Every row gives one point. Each copy is the shape, with its points in the same order, turned, moved and blurred by noise. Say if it was mirrored as well.

Shape, 8 rows:
[[-26  -5  -4]
 [-18 -22   9]
 [ 18 -15  -2]
 [-22  -5   0]
 [  5 -11 -33]
 [  4 -20 -51]
 [  2  30  18]
 [ 13  35  32]]
Copy 1, 8 rows:
[[ 18 -16  10]
 [ -6 -22   3]
 [ -8  11 -16]
 [ 11 -14  13]
 [ 22   3 -27]
 [ 31  -4 -46]
 [  9  25  34]
 [ -3  37  42]]
Copy 1 is: mirrored
Copy 2, 8 rows:
[[-23 -21 -19]
 [ -1 -28 -14]
 [ 11  -4  21]
 [-11 -12 -16]
 [-24 -10  25]
 [-35 -15  36]
 [  3  27 -26]
 [ 19  38 -26]]
Copy 2 is: mirrored
Copy 3 (8 x 3):
[[-11 -16 -10]
 [  8 -15 -20]
 [ 27 -17  14]
 [ -7 -12 -10]
 [  2 -39  22]
 [  1 -60  25]
 [ -4  25  18]
 [  6  41  20]]
Copy 3 is: mirrored

Shape (7 x 4):
[[  1   6  23   0]
 [ 11 -21  15   6]
 [-37 -13  19   1]
 [  9 -14  30 -10]
 [ 17  18  27  12]
 [  2   8 -24   9]
 [-16  -1 -49 -17]]
Copy 1, 7 rows:
[[-27   2  11  -5]
 [ -2 -18  14  -3]
 [-13  15  42  19]
 [-15 -12  25 -20]
 [-38  -5  -8  -6]
 [  6  16 -15  13]
 [ 33  47  -5  11]]
Copy 1 is: mirrored
Copy 2:
[[  2  -4  17  -6]
 [  3 -15  10 -30]
 [-11 -33  -2  12]
 [ 19 -17  21 -16]
 [ -6  15  33  -8]
 [-17  23 -20 -31]
 [ -4  20 -60 -18]]
Copy 2 is: mirrored
Copy 3:
[[ -4  -1  27  -4]
 [ 29   1  25  11]
 [-21  18  10  27]
 [ 11  17  35  -2]
 [  4 -22  38 -13]
 [ 22 -18 -15  -4]
 [ 15  10 -47  -2]]
Copy 3 is: mirrored
Copy 4, 7 rows:
[[  5   6  11  13]
 [ 18 -20  10   5]
 [-27 -20   8  22]
 [ 11  -9  28   3]
 [ 24  18   6  19]
 [  4  -1 -30 -10]
 [-27 -12 -36 -38]]
Copy 4 is: only turned

Shape (11 x 6):
[[ -1  -6 -24 -18   0  13]
 [ 25  -3  18  33  20  18]
 [-19 -11 -32  29 -29   3]
 [ -8 -21 -36  23 -28 -17]
 [-14  11 -16   3  11   0]
 [ -4   2 -16  -9 -16 -18]
 [-10 -15   2   5  -4  10]
 [ -9   8 -26  17 -40   5]
 [  2   4  53  21  18  16]
 [ 33 -10  28  12  -3  13]
 [ 12 -18  12  16   9  22]]
Copy 1, 11 rows:
[[  0   0 -16 -16  -9  14]
 [  6  13  34  12 -31 -24]
 [-26 -20 -37  19 -27 -14]
 [-11 -26 -41   9 -16 -25]
 [-16  17 -10  10   4  -2]
 [  1 -18 -16   7  12  -4]
 [-19  -7   1  -8 -16  -6]
 [-11 -25 -28  31 -21   7]
 [-23   4  59  10  -8 -13]
 [ 12 -14  41   3 -23 -14]
 [ -6   1  23  -6 -30 -15]]
Copy 1 is: mirrored
Copy 2:
[[ 24  -5   0 -26 -21 -11]
 [ 18 -35 -21   6  -3  35]
 [ -3 -10  18   6 -57  -2]
 [-11  -7   8  10 -52 -22]
 [ 25   4  12   3 -11   3]
 [ -2  14  -1  -6 -21 -12]
 [ -1 -18  12 -14 -16   8]
 [  1  13   5  -2 -60  11]
 [  2 -23   2  -7  25  53]
 [ -3 -28 -28 -16  -2  30]
 [  9 -37  -4 -13  -5  22]]
Copy 2 is: mirrored
Copy 3, 11 rows:
[[ 15  -4  -3 -15  17 -15]
 [ 14  -5  11  58  20  11]
 [ 17  16 -12  15 -10 -54]
 [ 24   2 -20   8 -17 -42]
 [ -6  16 -16   3  22 -14]
 [  2  10 -16 -13 -12 -12]
 [ -6 -11   1  15  12 -23]
 [ 12  30   6   0 -10 -41]
 [-26 -11  19  53  13  14]
 [  9  -9  22  39  -3  13]
 [  6 -10   3  32  13  -6]]
Copy 3 is: mirrored
Copy 4 (11 x 6):
[[ -9  12 -13 -26  -3   3]
 [ 51 -14   4  -1  12   4]
 [ -8   4 -30  23 -30  12]
 [ -5 -10 -44   5 -39   5]
 [ -7  -2 -16  -1  11 -11]
 [ -9   0 -23 -13 -19 -24]
 [  2  -7   4  -4 -13   3]
 [ -3  22 -26  15 -31  -6]
 [ 38 -20  38   7  11 -18]
 [ 49  -4  13 -18 -15  -9]
 [ 30 -11   9  -9  -3  12]]
Copy 4 is: only turned

Shape (13 x 8):
[[ 13   2  -8  20 -33  10 -22  34]
 [ 11  -1  -9   8   6   4   7   5]
 [ 13  28  13   7  23  -2   3 -18]
 [ 11  -3  12  13  -2  -8 -28 -17]
 [-12  27   0 -16  11  15 -14  -9]
 [ 19  25  -9  16  12   5 -12  -8]
 [  4  10   4  -1  20 -19 -24 -18]
 [ -5  -1 -15  26  -4  20  -5  -2]
 [-20  -5 -14  23 -48 -41  13  29]
 [  2  -8  16  -7 -13  29   5   3]
 [ -3  23  28  12  -1   2  -7   6]
 [  0 -28 -10 -19 -48 -34  21  50]
 [  9  -5 -14 -16 -60 -10  22  10]]
Copy 1, 13 rows:
[[ 16  24  17  -6 -23   0 -30  22]
 [ 23  -1   2   2   2 -12  -1  -4]
 [  9  18   3   4  37 -20   7 -24]
 [-11  12   4  -5  -1 -14 -20 -29]
 [ -5  15 -24   6  32  -1  -6   1]
 [ 19  19   2   5  25 -20 -20 -13]
 [-15   2  -4  -2  23 -28 -13 -21]
 [ 21   8  -4  24  -4   2 -17  -7]
 [ -3  13  16  24 -52 -38  10  33]
 [ 11  14  -7  -9  -6  23  12  -6]
 [ -7  28  17   6  17  -1   4  -3]
 [  4  -8   7 -21 -58 -26  25  48]
 [ 17  29 -19 -15 -48 -21  20  21]]
Copy 1 is: only turned
Copy 2:
[[ -8  -5  -6  23 -42  -5  12  -2]
 [ -2   7 -10   6   7   0   2  13]
 [ 20  36   8  11  23  10   0   9]
 [ 15   9  16  12   7 -16  -1 -19]
 [ -3   7  30  22  21  25  14   5]
 [ 12  23   1  29  12  -2   4   7]
 [ 15  14  24   9  26 -15  -3   1]
 [-25  13 -12  21   5   4   6 -10]
 [-44  14   4 -20 -38 -37  23  11]
 [ -1  -3  -4  -6  -3  27   6 -14]
 [  5  27  22   1  -8  15  -3  -4]
 [-27 -29  -3 -43 -42 -25  23  30]
 [-11 -10 -11 -27 -21  -9  57  11]]
Copy 2 is: mirrored

Shape, 17 rows:
[[ -3 -27 -10 -16 -25 -60 -23  -1   4 -12   2]
 [ -5  14 -12 -16  11  11 -10   0   0 -11   4]
 [  6  -4  -6 -19  11  -8  21  -6  -7 -25   8]
 [ -6 -19 -10 -12  10  19   5  -2   3   2   5]
 [  4  11  -6 -18 -35  14   1  -7   9  -7   6]
 [ 16  11  -5   5 -18  -7  22   5  17  -2   5]
 [ -2  -8  -9 -18   5   5 -25  -1  16 -13   5]
 [ -6 -22  -3 -19  12  14 -13   8  10  -3 -37]
 [ -5 -40  -6 -15   4 -14 -13 -10  -2   2   6]
 [  5   9  37  -7 -15 -10 -18   7  -4   1  -2]
 [ 23  -2   4 -10  -6   0 -21   7  -4  -3   3]
 [ -2  10 -11 -13 -31   7 -22   4  -5   3   0]
 [  9   2 -12  -9  11  16 -16 -37  -8   2   3]
 [  4 -15  12  20   1 -15 -14  -4  -7   1   9]
 [ 30   5  -8   1   5  12 -24 -11   4  -3 -15]
 [ -1  14  12  10  -6  20  19 -17   7 -13  11]
 [  8  16  -6 -13   6  -9  15   4  27   0  -1]]
Copy 1:
[[-22  33  -5 -17 -29 -26  12 -27  13  -5  -8]
 [ 26  -2  -8   8  -9  -1 -15  13  -1  -3   0]
 [ 15   1  -4 -23   4  14 -17  -2  14   5  -9]
 [  5  -8   6   7  12  -3 -24  13   4   8  -6]
 [  2 -24 -19   9 -18  -3  -5   0   4 -17 -32]
 [ -6 -23 -13  -6   4  11  19   2  15 -17 -10]
 [  7   4  -9   3 -10 -23 -17  17   1  -5  -2]
 [ 11  11  21  13  21 -23 -21  10   1 -27  -9]
 [-15  10  14  -7  -5 -24 -17  -9   6  16  -1]
 [  4 -19  10  -3 -34  -8  -7  -7  12 -39   5]
 [  4 -10  -1  -8 -14 -11  -5  -3 -18 -18  -2]
 [  8 -11  -6  19 -24  -4  -3  -5 -13 -18 -21]
 [ 33 -20  -4   9   0 -18 -23 -16   3  11   4]
 [-15  -8   7  -1 -15  -3 -11 -16   6  -3  29]
 [ 24 -19 -11   5  10 -28  -1 -12 -13 -17   7]
 [  3 -36 -19   8  -1  17 -21   0  24 -13   1]
 [ 12 -13  -6  -8   6   1  15  19  21 -16  -6]]
Copy 1 is: only turned
Copy 2, 17 rows:
[[  6 -14 -34  19  45   1 -40  -6   1   5   0]
 [ -6   7   3 -29  -3  -3 -10   3   8   9   5]
 [-10  -1   6 -15   6  -6  -5 -17 -22  15  13]
 [  4 -11   2 -18  -5  15   7  12  -4   8  12]
 [ 14  19 -14 -15  -7  -4  -3  -1  -7 -24  -9]
 [ -1  21  -1  15   2  -2  12 -13   0 -12  11]
 [  8   3   2 -22  15  12 -16  15   6   7  -3]
 [  5 -28  13 -20  19  -9   7  33  11   0  -2]
 [ 10 -25 -16  -4  15  17 -15   9  -5  18   1]
 [  1   6   7  21  -5 -17 -24  10   9   1 -28]
 [  9  15  -4  -2  10  -6  -3  13   7  18 -16]
 [  6  13 -25 -12  -4 -10 -13  17  13  -8 -11]
 [ 12  -6  -6 -35 -11  10   4 -13  16  17 -17]
 [-14  -8 -10  18   2  17  -6   1  12  22 -14]
 [  7   9   1 -17  12  -1  15   1  27  15 -22]
 [-15   8  10  -6 -24   9  11 -15  -7 -12 -11]
 [  7   9  17   0   3  -5   1 -13  11  -9  20]]
Copy 2 is: only turned
